Each point is reached from the start by the listed moves, each made once or not at all, plus a little noise. Say if it took an odd or an even number of moves. Then give how often each move was made.
(in the rows, 128 means zero)

Moves:
(1): [217 162 103  94]
(2): [ 97 213 110 144]
(3): [142 147 198 138]
Start: [106 117 121 139]
Points:
[120 137 192 156] -> odd (0, 0, 1)
[ 86 226 175 163] -> even (0, 1, 1)

Moves:
(1): [194 117 144 127 139 140 135 132 142]
(2): [134 176 116 123 134 126 133 133 124]
(3): [112 147 207 123 141 144  95 143 137]
(4): [120 133 126 194 153 137 138 138 144]
(5): [112 110 114  93 201 129 140 155 129]
(6): [119 131 113 127 115 213 143 130 101]
(7): [117 134 157 127 120 125 190 127 130]
(8): [131 119 125 130 104 122 133 193 130]
Start: [112 119 132  92 147  78 142 134 108]
Points:
[146  97 119 120 249 189 186 177 112] -> even (1, 0, 0, 1, 1, 1, 0, 0)
[ 88 102 105  57 207 161 170 161  81] -> even (0, 0, 0, 0, 1, 1, 0, 0)
[101 141 104  55 199  73 168 230 111] -> odd (0, 1, 0, 0, 1, 0, 0, 1)

Moves:
(1): [174 129 130 153 103 134 137 126 138 125 122]
(2): [141 181 147 124 141 110 126 131 124 148 134]
(3): [134 107 173 128 128 123 119 131 134 151 131]
(4): [ 99 133 148 201 125 132 152 132 126 120 102]
(5): [140 125 114 143 155 137 144 129 140 123 116]
(6): [127 135 119 122 123 178 155 126 140 134 136]
(7): [118 118 131 117 127 118 165 119 134 126 134]
(8): [139 124 130 114 125 133 131 163 120 123 138]
(9): [126 126 126 118 113 126 127 143 163 131 122]
(10): [145 135  89 142 124 122 114 144 121 166 137]
(11): [113 134 123 144 141 123 114 117 133 115 176]
Start: [ 97 172 132 130 132 123 128 115 164 142 131]
Points:
[107 158 171 230 120 174 216 113 249 143 150] -> even (1, 0, 1, 1, 1, 1, 1, 0, 1, 0, 1)
[ 90 192  85 231 158 181 170 155 173 153 170] -> even (0, 0, 0, 1, 1, 1, 0, 1, 0, 1, 1)
[163 234 131 161 140 170 180 112 194 160 130] -> even (1, 1, 0, 0, 1, 1, 0, 0, 0, 0, 0)

Moves:
(1): [144 143 128 139 125 136 136 127 143 129 130 124 128 119 129 127 143 117
 147]
(2): [160 139 129 143 126 135 118 117 127 122 141  95 118 146 144 138 113 152
 146]
(3): [117 144 163 111 149 130  99 132 115 102 160 122 117 143 136 107 101 138
 111]
(4): [125 116 143 163 119 128 130 145 122 112 123 128 122 124 135 135 113 125
 126]
(5): [142 118 111 118 145 133 133 131 112 143 123 121 118 145 126 133 142 124
 127]
(6): [151 151 112 154 114 168 136 139 143 132 135 129 123 123 142 131 113 114
 116]
(7): [147 149  98 110 107 141 145 138 134 116 131 144 103 122 101 107 122 130
 111]
(8): [106 116 157 145 140 111 141 139 138 136 135 135 136 136 135 126 111 122
 127]
(9): [131 140 128 134 136 126 131 129 124 136 122 139 131 129 125 134 130 136
 130]
(10): [124 133 129 148 124 135 103 143 132 133 127 140 104 125 113 105 105 119
  89]
(11): [134 140 128 139 127 131 131 128 125 123 142 136 145 129 128 110 114 123
 126]
(12): [131 129 134 134 100 105 147 129  78 143 101 129 139 106 125 120 134 149
 133]
(13): [109 155 136 107 105 140 128 130 152 102 126 125 156 132  98 102 130 136
 154]
(14): [134 120 119 133 116 121 106 152 137  98 116  99 118 152 154 130 138 140
 162]
(15): [125 118 115 123 126 142 116 119 134 116 129 129 115 138 138 124 142 136
 140]
(16): [ 95 141 126 125 108 131 140 122 146 125 151 136 155 130 122 141 132 118
 167]
(17): [125 132 105 126 123 122 127 160 123 119 113 123 132 108  98  82 124 162
 131]
(18): [144 104 122  78  95 154 117 108 113 135 152 152 136 119 121 132 104 122
 127]
Start: [139  86 120 124 146 136 116 130 104 130 117 133 133 131 151 133 100 138
 121]
Points:
[172 116  94 121  42 219 130 170 151  72 171 118 136 179 148 128  38 141
 206] -> even (0, 1, 0, 1, 1, 1, 1, 1, 0, 0, 0, 0, 1, 1, 0, 1, 0, 1)
[115  91 111  81  47 167 164 140  79 116 128 190 162 131  97 105  82 156
 184] -> even (0, 0, 0, 1, 1, 0, 1, 1, 1, 0, 0, 1, 1, 0, 1, 1, 0, 1)
[136 170 125 134  81 198 114 160 107  96 170 132 108 167 124  62  37 164
 134] -> odd (0, 1, 1, 0, 1, 1, 1, 1, 0, 1, 0, 1, 1, 0, 1, 1, 0, 0)
[124 104 148 116 111 148  47 181 107  85 181 122 127 168 146  77   7 196
 161] -> odd (0, 1, 1, 0, 0, 0, 0, 1, 1, 1, 0, 0, 0, 1, 0, 1, 1, 1)
[120 130 117 112  15 156 181 177  98  90 140 190 204  74  62  33  47 160
 192] -> even (1, 0, 0, 1, 0, 0, 1, 1, 0, 0, 1, 1, 1, 0, 0, 1, 1, 1)
[196 146 105 240  90 160 114 197  53 125  96 128 123  95 137  63  22 194
  94] -> even (0, 1, 0, 1, 0, 1, 0, 0, 1, 1, 1, 1, 0, 0, 0, 0, 1, 0)
